Rows are points. The points of each table are mixes of a few directions, plus a little noise. Count the directions of each table, and those that both share. Where both have some left over, give the other angles between the two spaces (their principal angles), to ten degrees, smallest first.
In the rows, zero is written as 128.

First:
[[147 196]
 [144 186]
 [116  84]
 [121 103]
 [112  71]
 [128 128]]
Second:
[[113  75]
 [119  95]
 [122 107]
 [136 154]
 [150 208]]
Directions: first 1, second 1, shared 1

First (5 x 3):
[[116 192  84]
 [149 141 123]
 [135 102 147]
 [139  52 181]
 [100 154 107]]
Second:
[[ 73 180  85]
 [186  73 174]
 [108 149 111]
 [125 130 126]
 [179  80 168]
 [100 155 106]
 [124 131 124]]
Directions: first 2, second 1, shared 1

First (5 x 4):
[[129  90 238 139]
 [129 114 168 131]
 [128 143  87 124]
 [127 151  61 121]
 [128 142  86 124]]
Second:
[[ 91 130 146 108]
 [ 83 123 144 151]
 [210 164 109  91]
 [161  90 108  87]
 [104 171 142 207]
 [120  90 121 121]]
Directions: first 1, second 3, shared 0; angles 70

First:
[[146 135 123 167  90  94]
 [ 83 100 124 111 146  82]
 [104 162 145 134 157 141]
 [143  72 131 153  93 108]
 [170 145 154 121 145 244]
 [156  83 132 100 131 193]
 [115 172 140 155 133 114]
 [109 204 117 114 156 125]
 [123  77  86 100  98  51]]
Second, 7 rows:
[[155 143  88  91 118 132]
 [119 110 167 183 116 120]
 [116 183 136 118 162 159]
 [ 98 204 146 155 155 118]
 [136  27 143 103 127 166]
 [ 82 120 144 126 155 102]
 [189 110  72 119  63  98]]
Directions: first 4, second 4, shared 4

First, 10 rows:
[[106 165 109 125 140 148 122 168]
 [185  82 191 165 129  48 114 136]
 [104 149 125 121 129 128 122 143]
 [193 150 171 109 166 129  47  98]
 [100 105 120 100  98 124 109  45]
 [119 158  64 148 151 159 104 181]
 [ 80 112 103  91  88 176 182  56]
 [ 95 129 176 116 100 101 186 139]
 [171  80 147 159 124 108 169 135]
 [129 152  78 144 152 162 121 173]]
Second (8 x 8):
[[ 74 126 120  96 139 121 113 153]
 [ 65 115 150 129 183  94 162 119]
 [134 138  64 210 107 162 221 115]
 [197 136 125 143  91 152 108 120]
 [153 137 109 126  96 148 109 139]
 [155 127 154  82 114 124  55 140]
 [174 122 182  88 129 110  59 120]
 [ 71 120 123 155 166 113 191 117]]
Directions: first 5, second 3, shared 1; angles 40, 60

First:
[[121 134 133 136 125 132 100 119 153  90 104]
 [126 119 131 182 219  86 106 124 119 146 162]
 [134 127 123  82  53 164 163 140 122 141 121]
 [ 58 132  46 138  77 211 151 161  82 195 130]
 [160  78 168 174 173 117 133 145 156 171 204]
 [ 92 122 112 187 166 141  81 131 147 115 128]
 [164 169 159  59 116  70 128  88 126  51  63]
 [142 118 157 151 154 112  97 120 166  94 129]
 [147 153 122  63  96 109 173 119  86 137 110]
 [135 129 127 106 102 137 148 132 120 139 129]]
Second, 9 rows:
[[ 70 141  74 149 111 174 113 140 113 138 108]
 [132 127 131 127 129 125 128 127 129 128 130]
 [249 103 240  86 164  31 159 103 163 107 172]
 [ 87 137  90 143 116 162 117 136 116 135 114]
 [ 58 144  63 153 107 185 110 142 108 140 104]
 [166 119 164 115 140  97 138 120 140 121 141]
 [ 80 139  82 145 114 167 116 138 113 137 111]
 [ 95 135  98 141 118 154 121 135 119 134 116]
 [216 109 209  95 154  57 151 109 153 113 160]]
Directions: first 4, second 1, shared 1

First (9 x 12):
[[153 163 137  99 170 168 101 108 129 147 185 104]
 [139 212 117 106 139 149 111 124  93 144 122 163]
 [ 80 110 142 120 100  96 133 158  98 116  74 121]
 [193 100 115 177 116 124 173 110 215 110 158 128]
 [ 90 146 135 125 133 138  83 127  75 151 123 148]
 [ 52 186 165 119 109 124  94 161  93 149 106 104]
 [178  46 145 160 101 100 138 111 143 107 124 141]
 [205  39 100 109 134 101 220 126 203  72 123  92]
 [ 61 152  94 134 151 155  97 129 102 157 137 151]]
Second:
[[155 146 142 107 124 119  80 156 103 121 153 141]
 [ 91 100 107 157 135 140 196  89 163 136  92 110]
 [217 119 135  64 122  89  19 204  63  89 187 178]
 [100 212 171 142 119 151 106 122 128 161 137 104]
 [ 88 100 107 159 135 141 199  87 165 137  90 109]
 [138 155 144 119 124 127  98 142 114 131 144 131]
 [116  92 106 140 134 129 169 109 147 124 107 125]
 [198 133 140  76 121  99  34 191  74 100 178 166]
 [ 90 114 115 157 133 143 187  91 160 140  97 109]
 [ 74 190 155 162 125 159 155  95 153 166 112  93]
 [142  48  85 124 137 112 165 122 137 102 110 143]]
Directions: first 6, second 2, shared 1; angles 50

First (8 x 14):
[[136 121 133 156 100 106 139 134 117 131 157 104 147  86]
 [109 135 117 102 165 110 109  85 154 151 155 127  94 159]
 [128  83  81 165 122 130  72 110 177 191 165 168  71  98]
 [123 137  53  93 155 180 125 156 131 157 140 200 148 156]
 [133 137 126 126 125 142 113 132 117 125 127 151 131 128]
 [143 194 220 103 128 128 135 119  61  45  76 109 160 158]
 [146 118 194 168 101 123  86 113 124 100  83 127  87 109]
 [104  96  98 109 130 106 249 175 141 123 119  40 183 127]]
Second:
[[ 97 149 160 149  98 156 133 179 163  74 130 111 126 117]
 [116 146 152 127 174 152  74 125  92 141 115 188 125 163]
 [114 135 135 139  90 137 150 160 162  91 134  99 131 111]
 [177  80  67 109 115  73 182  75 130 175 140  85 135 100]
 [ 85 163 174 150 109 168 109 186 152  69 125 133 125 133]
 [130 130 136 121 156 133 102 116 103 146 124 157 127 146]
 [178  78  64 115  93  68 204  83 149 161 146  60 135  89]
 [170  89  78 112 118  84 173  86 128 168 137  93 132 109]
 [ 80 171 182 148 120 177  93 188 144  70 117 152 124 140]
 [141 129 131 111 208 130  64  82  60 189 114 206 125 176]]
Directions: first 5, second 2, shared 0; angles 30, 60

First, 9 rows:
[[192  98 157 159  85  88 234  81 113 200 204  94 161 129  80 231  65 127]
 [ 92 155 109 121 133 165  72 127 131 128  95 170 121 149 167  61 107  93]
 [113 128 116 106 133 150 106 121 130  94 112 125 133 119 138 100 154 132]
 [ 96 147 124 117 144 100 134 128 141 149  88 109 115 135 119 128 146 133]
 [121 107 116 152 153 153 118 145 136 133 156 149 143 163 175 109 120  95]
 [115 175 132  61  91 117 106  91 118  81  51 100 105  61  66 112 164 184]
 [128 114 130 146 144 109 157 133 136 157 146 115 136 147 132 153 126 120]
 [151 100 123 117 114 168 126 107 116  86 160 128 155 111 135 120 134 130]
 [146 129 146 174 156 103 101 216 132 124 139 163  83 133 141 136 136 138]]
Second, 10 rows:
[[ 63 134  98 139 153 118  81 138 127 127  76 125 107 128 147 111 154 125]
 [129 118 129 142 114 101 137 117 116 131 124 104 122 101  99 169 134 150]
 [168  93 137 138 138 150 142 136 149 109 179 132 155 143 148 130 136 119]
 [197 162 165  44 105 236 106  76 236  93 130 173 184 168 164   7 106  78]
 [115 148 126 138 128  86 168 159  59 166 142 132  99 131 107 159 100 139]
 [105 168 126 122 125  90 162 158  59 172 126 143  94 135 107 137  92 133]
 [147 120 136 128 105 121 133 100 140 122 124 108 133 102 102 154 130 144]
 [ 84 163 115 108 130 129  96 121 130 137  70 137 111 130 130  90 125 121]
 [146 111 135 139 107 109 136 101 133 122 126  98 131  92  95 174 138 152]
 [129  61 111 179 175 140 124 175 131 104 184 126 145 150 180 146 163 118]]
Directions: first 5, second 4, shared 2; angles 50, 50

First (10 x 24):
[[158 116 139 157 141 105  94 137 108 133 165 151  87 116 166 106  92 139
  152 142  63 116 144 143]
 [150 100 146 154  96 116 124 145 120 100 180 162 118 156 119  98  95 119
  167 137 119 157 107 147]
 [128 120 130 132 107 131 138 128 127 108 142 135 143 153 110 126 133 120
  138 127 152 153 103 133]
 [115 110 146 118  91 141 161 151 148 119 131 142 154 148  78 109 117 111
  141 124 165 139 131 123]
 [128 144 118 126 161 122 109 120 122 150 111 116 109  99 159 139 131 142
  112 131  96 101 151 123]
 [117 159 124 106 198 125 100 132 133 200  67 101  91  46 175 138 122 153
   87 126  62  42 225 102]
 [121 148 110 119 146 130 124 105 124 132 105 106 133 121 145 153 154 136
  103 124 136 126 118 125]
 [133 146 109 135 156 120 106 101 112 125 124 111 117 123 165 149 151 142
  116 130 113 131 110 133]
 [102  81 175 106  40 158 204 191 175 111 137 166 181 170   7  78  89  87
  162 115 205 144 149 114]
 [122 158  83 128 145 129 122  69 109  97 117  92 149 153 156 184 196 136
   99 122 169 173  46 136]]
Second (11 x 24):
[[135 209 191 112 143  95 179 105  83 114 188 190  94 108 134 108 115 199
  134 111 172  94 160 131]
 [144 164 144 182 137 189 140 121 116  23  97 127 116 166 147 136 131 107
  217 124 144 139 214 143]
 [139  89 107 153 140 158 112 122 133 131  95 101 139 125 147 147 153 102
  132 128  98 161 117 129]
 [154 176 139 130 151  76 133 120  95 129 155 149 100 118 116 130 113 176
  114 131 125 117 107 114]
 [126 108 135 155 148 204 144 100 126 104  87 111 141 118 179 149 178 104
  157 108 128 158 172 143]
 [160  79 172 130  98  69 136 154 108 175 226 196 107 114 105  74  76 155
  125 135  94 144  72 136]
 [127  90 111 115 122 109 112 135 138 176 133 119 138 115 121 127 128 123
   92 133 105 137  81 122]
 [ 99 169  70  97 118  99  91 151 162 115  82  78 140 162  83 147 110 111
  102 150 149  86 122 106]
 [111 127 164 107 106 131 155 130 129 136 166 163 128 122 129 100 117 138
  134 118 153 113 147 141]
 [ 86  83  89  96 105 153 107 140 176 162  88  85 165 132 123 136 144  83
   97 131 132 123 117 128]
 [128 113  86 129 139 125  99 130 141 144  89  88 140 129 124 153 142 111
  103 137 107 137  99 115]]
Directions: first 3, second 5, shared 1; angles 40, 80

First (11 x 32):
[[136 104 143 155 108 134 117 121 138 136 121 125 122 115 129 120 108 134
  125 141 126 122 127 128 118 116 142 118 136 129 132 126]
 [114 168 102  81 163 118 146 140 111 114 139 133 138 150 126 142 161 118
  135 107 130 138 130 126 146 148 105 145 114 127 120 131]
 [134 111 140 148 113 132 120 123 136 133 123 126 124 119 129 122 114 133
  125 137 127 124 127 129 120 120 139 120 134 129 131 126]
 [111 177  95  70 171 115 151 143 107 112 142 134 141 155 124 145 170 115
  136 102 131 141 131 126 150 152  99 149 111 127 117 132]
 [143  84 157 178  90 139 108 115 146 143 116 122 116 104 131 113  92 139
  121 151 126 117 126 129 109 107 154 110 142 129 136 124]
 [145  81 160 182  87 140 106 114 148 144 115 122 116 102 131 112  89 140
  121 153 125 116 126 129 107 104 155 108 144 129 137 124]
 [147  73 164 191  81 141 102 112 151 146 113 121 114  98 132 109  83 142
  119 157 125 114 125 129 104 101 160 105 147 129 139 124]
 [104 197  82  48 189 111 160 148  98 105 147 136 146 166 124 153 186 109
  139  91 132 146 131 126 159 162  87 157 104 126 114 134]
 [116 164 104  86 160 119 146 138 113 116 138 132 137 147 126 141 158 118
  134 109 130 138 129 126 145 146 106 143 116 127 121 131]
 [109 181  93  66 175 115 153 144 106 110 143 135 142 157 125 147 172 114
  137 100 131 142 130 126 152 154  97 151 110 127 117 132]
 [150  66 170 201  72 144  99 110 155 149 111 120 112  94 132 106  76 145
  118 161 125 112 125 130 100  97 165 101 149 130 140 123]]
Second, 9 rows:
[[125 138 122 117 136 125 133 131 124 125 132 129 130 134 127 132 137 125
  129 123 129 131 129 127 132 132 122 131 123 128 126 129]
 [148  71 166 193  77 141 102 111 151 146 112 121 114  97 132 109  81 143
  118 159 125 114 127 130 102  99 162 106 146 129 140 124]
 [144  83 159 181  88 139 107 113 148 143 116 123 115 104 132 113  90 141
  121 153 125 116 126 129 107 106 155 107 144 129 137 124]
 [118 155 109  96 152 120 142 136 116 120 136 131 136 144 126 138 151 120
  132 113 130 135 129 126 140 142 112 141 118 128 121 131]
 [147  77 163 189  82 141 104 111 150 146 112 121 114  99 131 110  85 141
  121 155 126 114 126 130 105 102 159 106 145 129 139 124]
 [ 94 231  58   7 220 103 175 159  82  94 156 141 154 184 121 165 215  99
  144  72 134 154 131 125 175 178  68 172  92 126 106 137]
 [121 147 114 105 145 124 138 134 120 122 133 132 134 139 126 135 145 123
  131 117 130 134 130 128 137 138 116 137 122 127 124 129]
 [133 114 136 144 115 131 121 122 134 133 124 126 124 119 128 124 116 132
  125 135 127 125 127 129 122 121 137 122 132 128 131 128]
 [125 136 123 119 134 126 131 131 125 126 129 130 129 131 128 132 135 127
  129 124 128 129 129 127 132 132 123 132 126 128 127 128]]
Directions: first 1, second 1, shared 1

First (10 x 32):
[[137 132 119 155 116 120 108 137 122 144 126 125 145 150 126  98 118 119
  123 126 116 122 139 103 115 111 130  95 132 115 136 139]
 [136 125 146 133 125 149 117 127 193 133 167 135 125 112 164 159 161 117
  120 161 131 127 115 126 129 164 141 140 127 142 129 104]
 [124 129 113 129 129 109 133 131  77 127  95 122 134 145 100  98 101 136
  133 101 123 127 139 123 126  97 119 112 131 115 128 149]
 [117 114 178  75 153 181 160 110 245  96 198 149  84  50 191 249 200 131
  129 188 160 142  82 187 158 226 144 222 113 183 110  68]
 [143 131 127 165 110 132  95 134 157 151 149 128 148 148 146 109 138 110
  116 145 114 120 134  93 112 128 139  96 134 119 138 127]
 [122 132 103 129 129  99 136 132  47 128  79 118 137 152  84  80  86 140
  136  86 121 128 148 123 125  80 112 104 132 106 129 160]
 [115 119 157  84 147 155 157 115 181 104 158 139  97  78 156 202 163 136
  133 155 150 138 100 174 149 180 132 191 118 160 114  95]
 [115 129 114 107 138 108 152 126  63 114  85 122 120 131  91 113  97 147
  140  93 132 132 134 145 136  98 113 134 128 121 122 148]
 [129 134  99 145 120  96 122 136  50 137  80 117 147 167  85  65  82 133
  131  88 114 123 152 107 119  73 115  84 134 101 135 163]
 [142 130 125 159 113 129 102 135 147 148 142 128 144 146 140 107 134 113
  119 140 116 120 133 100 114 124 135  98 133 121 137 130]]
Second:
[[116 132 121 136 133  89 139 121  91 130 111 126 136 146 105 119  98 139
  106  67 135 137 134 106 122  72 111 109 111 112 139 162]
 [133 129 123 133 123 132 121 131 124 132 124 126 132 134 127 115 128 124
  133 136 122 124 133 126 126 130 131 121 135 125 127 128]
 [126 127 112  92 136 146 143 135  69 107  80 118 112 116  98 103 116 140
  175 153 122 121 136 177 144 151 127 151 152 133 106 117]
 [123 134 126 164 124  82 122 122 120 146 134 129 150 158 120 118 104 128
   85  61 130 137 133  75 110  61 115  89 104 107 152 167]
 [140 131 115 143 117 132 110 139 113 138 116 123 139 145 122  93 121 119
  140 144 114 118 140 119 120 128 133 105 142 118 128 129]
 [129 119 156  94 136 181 137 123 205 109 169 138  99  77 172 191 183 123
  146 200 140 129 102 176 147 214 146 188 135 164 109  74]
 [153 122 134 118 117 195 102 142 184 127 150 128 117 103 164 130 176 107
  171 238 112 109 122 164 135 224 158 151 162 151 107  70]
 [104 133 136 143 139  65 149 110 119 133 138 136 138 144 117 154 100 143
   70  23 149 151 124  84 119  45 103 111  83 114 154 178]]
Directions: first 2, second 3, shared 2

First, 9 rows:
[[140 162 136 166  87 125 135 150  13 126 136 132 184 122 143 101 119 143
  101 123 110 150 134 107 152  88 113 145 150  64 189 200]
 [229  47 102  26  87  81 147 145 187 216 152 137 172 249 116 183  57 154
  110 101  78  59 134 139 100 116 181  41 146 196 113  88]
 [ 77 145 133 152 156 155 118 101 168 113 116 121  70  92 126 116 164 113
  144 146 156 154 118 138 111 153 110 145 112 116 113 119]
 [183 114 124  98 116  80 130 200  70 115 118 137 194 145 125 151  70 152
  120  71  98  81 152 123 190 115 149 143 112 174 126 106]
 [ 96 147 129 131 141 138 111 137 151 143 100 122  71 117 119 129 130 134
  132 103 135 137 127 148 122 159 112 148  88 119 125 108]
 [ 85 144 136 160 149 157 125  92 148 100 131 122  96  90 131 109 172 108
  141 164 155 158 118 125 112 135 113 141 135 109 119 137]
 [137 118 126 120 124 125 131 122 137 131 136 129 135 138 128 132 126 127
  128 134 126 123 127 127 123 124 133 116 136 135 126 127]
 [106 141 133 153 129 145 130 101 123 117 136 125 122 109 135 111 155 118
  130 157 140 152 120 120 115 122 118 130 142 100 138 152]
 [ 96 132 134 146 159 144 125 104 158  88 127 125 107  90 128 121 160 107
  147 155 155 141 123 125 128 140 123 142 128 140 102 115]]
Second (9 x 32):
[[147 148 133 138 132  91 118 210  34  75 105 135 184  95 127 131  88 146
  125  68 113 103 154 120 215 120 128 187  97 153 131 118]
 [139 138 132 130 140 102 119 185  75  85 108 132 162 101 127 133 100 138
  131  84 122 105 148 125 191 130 129 171 100 159 120 108]
 [142 139 132 128 147  93 116 200  69  71 101 134 168  92 124 139  92 139
  135  71 122  96 153 125 209 132 132 183  90 174 111  95]
 [122 126 127 130 113 145 135  94 145 158 143 126 114 146 133 120 144 125
  121 156 129 146 117 127  89 121 125 101 149  97 144 152]
 [109 104 123 112 139 155 132  63 231 159 142 122  70 149 123 133 161 110
  140 174 147 141 107 140  61 147 133  84 143 132 105 112]
 [109 108 123 119 125 162 136  54 218 175 150 122  74 159 128 126 164 111
  132 184 142 151 104 136  48 136 128  74 156 108 122 134]
 [113 110 124 118 132 152 133  71 208 161 144 123  82 148 126 130 157 114
  134 169 140 142 109 137  69 140 129  87 145 121 115 124]
 [125 128 127 131 115 141 133 104 138 153 140 127 120 142 131 121 140 126
  122 149 127 143 119 126  99 121 123 108 146 102 142 149]
 [144 151 134 145 108 111 128 172  37 114 122 134 178 118 135 119 104 145
  112  99 111 126 142 116 171 107 122 157 126 106 161 158]]
Directions: first 4, second 2, shared 2

First (8 x 32):
[[135 143 135 129 126 120 113 128 152 136 119 122 124 132 121 129 121 118
  129 124 129 133 120 118 132 133 129 123 131 117 138 145]
 [147 170 149 131 124 107  86 128 197 150 104 110 118 137 107 131 110  99
  131 116 130 139 109 100 138 142 129 115 136  98 157 178]
 [108  85 107 124 132 150 171 127  58 106 152 146 137 119 150 125 147 156
  123 140 127 117 148 157 117 113 128 141 119 159  98  78]
 [ 94  55  91 121 135 166 201 127   7  89 169 159 145 112 165 123 161 178
  122 149 124 109 162 177 110 103 126 150 114 181  77  41]
 [158 192 161 134 122  95  64 129 234 162  93 101 114 142  95 134  99  85
  134 110 131 145  98  86 144 150 129 109 141  81 172 203]
 [138 150 139 130 127 117 106 128 164 139 116 119 123 133 117 129 119 113
  129 121 128 135 119 114 134 135 128 121 132 113 143 154]
 [134 141 135 130 127 122 115 128 149 135 122 122 125 131 122 129 124 119
  129 124 129 132 123 120 132 132 128 125 130 119 137 143]
 [109  89 108 124 132 148 168 128  63 107 151 145 137 119 148 125 146 155
  124 140 126 117 146 154 118 115 127 140 120 157 101  82]]
Second:
[[135 135 108 150 120 133 113 145 134 118 133 126 133 125 133 156 118 161
  131 123 144 117 132 122 122 135 125 136 114 117 132 129]
 [124 155 113 128 121 129 122 120 164 131 124 120 112 115 114 143 100 115
  131 119 119 124 128 107 134 138 127 137 143 123 142 159]
 [148 119 157  91 137 102 154 122 106 170 131 178 126 149 120  45 151  32
   99 163 116 159 111 132 143  59 139  80 129 143  93 103]
 [110 150  58 171  86 147 124 156 138  75 134 137 117  87 126 174 117 165
  125 107 139  95 175 112 130 159 145 175 155 119 108 144]
 [122 122 111 150 120 139 121 141 119 103 131 120 135 120 137 157 132 173
  135 118 141 113 142 133 120 149 128 147 123 123 128 123]
 [150 149 173  83 156 103 127  96 167 195 120 128 116 153 109  86 101  50
  124 146 106 160  79 110 139  88 114  83 121 130 155 149]
 [ 95  78 203  83 170 134 153  75  91 130 109  79 134 147 135  98 169 131
  150 124  95 146 115 172 123 162 120 128 144 154 150 116]
 [154 151  99 141 110 116 121 155 141 142 140 169 126 127 123 119 113  98
  107 142 144 129 127 106 134  87 134 111 115 118 107 125]
 [113  93 129 156 132 149 117 140  91  86 130  95 152 130 154 174 153 226
  150 112 149 108 143 158 107 175 121 156 108 124 138 104]]
Directions: first 1, second 4, shared 0; angles 30

First:
[[105 133 116  83 112 128  93 107 138 111 128 117 115 111 132 119 102 117
  114  99 140 148 147 124 110 143 115 126 150 128 120 117]
 [101 134 113  71 112 132  83 101 142 105 123 118 112 111 136 121  92 121
  116  94 137 153 147 129  99 148 113 125 143 126 117 113]
 [102 137 113  66 118 138  76 100 143 100 113 124 112 121 139 127  82 135
  128  98 124 153 138 145  83 147 113 125 122 120 116 112]
 [124 133 124 111 135 139 111 122 132 117 111 138 126 140 135 137 105 149
  145 129 110 132 117 150 100 130 125 127  96 118 123 122]
 [109 133 118  90 115 129  98 111 136 114 126 120 117 114 132 121 106 120
  117 105 136 145 143 126 111 141 118 126 144 128 121 118]
 [182 110 159 249 155 113 227 183  99 181 150 138 160 150 108 135 213 125
  138 191 127  77 100 107 205  90 158 134 122 140 152 160]
 [161 116 148 204 141 114 193 162 108 162 147 131 147 136 114 128 185 119
  128 164 134  97 116 108 183 104 146 133 136 138 144 148]
 [139 127 134 150 138 130 144 138 124 135 125 135 135 139 127 134 137 138
  139 143 119 118 116 135 133 119 134 128 111 126 131 133]]
Second (8 x 32):
[[137 153 137 117 112 114 108 130 146 118 135 147 102 116 127 101 126 118
  152 107 125 156 127 140  88  91 127 114 106 125 122 144]
 [109 141 138 121 138 106 125 120 116 153 117 147 135 139 125 147 121 148
  100 165 122 118 114 128 113 166 102 132 111 123 135 101]
 [146 128 128 135 115 139 133 143 142 102 144 150 114 126 128  80 147 115
  140 103 100 130 127 123 121  78 158 116 101 143 128 173]
 [141 119 116 140 118 143 149 144 134  97 141 151 126 135 129  84 149 122
  129 111  97 112 130 121 136  82 162 120 102 149 130 180]
 [122  72  76 154 131 164 185 131 107  96 119  77 170 145 133 158 128 132
  120 122 150  79 157 124 212 139 160 150 185 142 123 152]
 [ 90 171 118 104 113  70 122 108 124 136 104 157 122 137 124 160  94 159
  121 158 150 136 129 162  74 148  80 130 107 114 120 112]
 [169 106 172 137 152 173  94 139 138 152 153  97 116 104 130 107 154  92
  141 104 116 152 114  93 153 128 149 120 148 123 137 100]
 [111 134 141 116 146 114 108 108 115 169 111  98 137 123 128 187 105 139
  119 155 166 140 126 134 128 191  86 141 163 104 128  61]]
Directions: first 2, second 4, shared 0; angles 50, 60

First (9 x 32):
[[177 150 136 145 109 105 119 109 113 154 102 166 134 105  99 135 149 159
  167 152 139 105 126 117 128 159 110 117 123 141 114 114]
 [160 142 134 139 114 114 123 115 121 146 109 154 133 114 109 132 139 148
  158 145 136 113 126 121 125 150 115 119 127 136 120 119]
 [  7  75 107  87 179 184 149 177 159  64 189  36 114 187 199 109  77  50
   25  69 101 183 139 152 128  45 174 162 143  98 164 160]
 [211 164 142 153  95  89 113  96 108 172  87 191 137  89  82 141 162 181
  199 169 148  89 118 110 128 182  98 105 119 149 104 107]
 [158 142 133 138 116 114 123 115 120 144 111 152 132 114 109 133 141 149
  154 146 134 113 125 120 129 149 118 121 124 137 118 120]
 [ 38  89 114  98 166 172 143 165 153  81 175  60 118 173 181 115  90  69
   50  84 106 171 136 148 127  67 163 153 138 104 155 152]
 [107 121 124 121 135 137 130 134 134 118 136 114 126 137 142 124 121 117
  112 117 123 137 129 133 127 117 135 133 129 124 134 132]
 [128 128 127 129 128 127 128 128 130 126 131 128 128 129 126 128 127 130
  128 129 127 129 129 128 128 127 128 128 128 129 129 126]
 [165 144 133 140 114 109 122 112 118 148 108 157 134 110 105 133 143 153
  161 146 138 111 126 120 129 153 113 119 126 138 116 118]]
Second (8 x 32):
[[163 157 148 131 154 192 187 115 137 184 153 119 117 103 103 151 180  87
  145 111 128 120 114 101 153 113 172 162 137  98 154 133]
 [150 154 159 140 138 113 106 120 146 154  82 148 135 110  76 122 155 155
  127 136 141 114 126 118 132 170 117 104 161 115  78 118]
 [153 162 174 147 123 123 154 116 141 163 128 122 100 103 110 104 129  96
  174 118 119  88 141 153 137 120 187 117 104 136 187 106]
 [ 88  70  48  90 127 143  98 147  98  67 144 141 170 178 167 171 120 166
   56 139 137 193 105  95 110 130  40 155 152 121  57 161]
 [109  84  65  83  80 122 129 159  57  51 173 153 151 201 180 153  82 102
   91 148 116 140 113 164  91 109  95 154  82 172 169 125]
 [121 125 128 133 139 119 106 125 142 129 107 127 134 124 125 128 134 157
  118 130 135 143 131 113 131 143 106 117 150 115  86 136]
 [104 120 139 143 127 110 130 121 146 124 143  95 104 110 161 102  96 122
  156 115 119 128 153 143 132  98 154 116 104 136 168 128]
 [134 152 169 154 133 100 114 116 161 153 100 122 110 100 106  98 128 138
  158 124 131 105 146 139 135 141 150 100 131 130 130 115]]
Directions: first 1, second 4, shared 0; angles 40
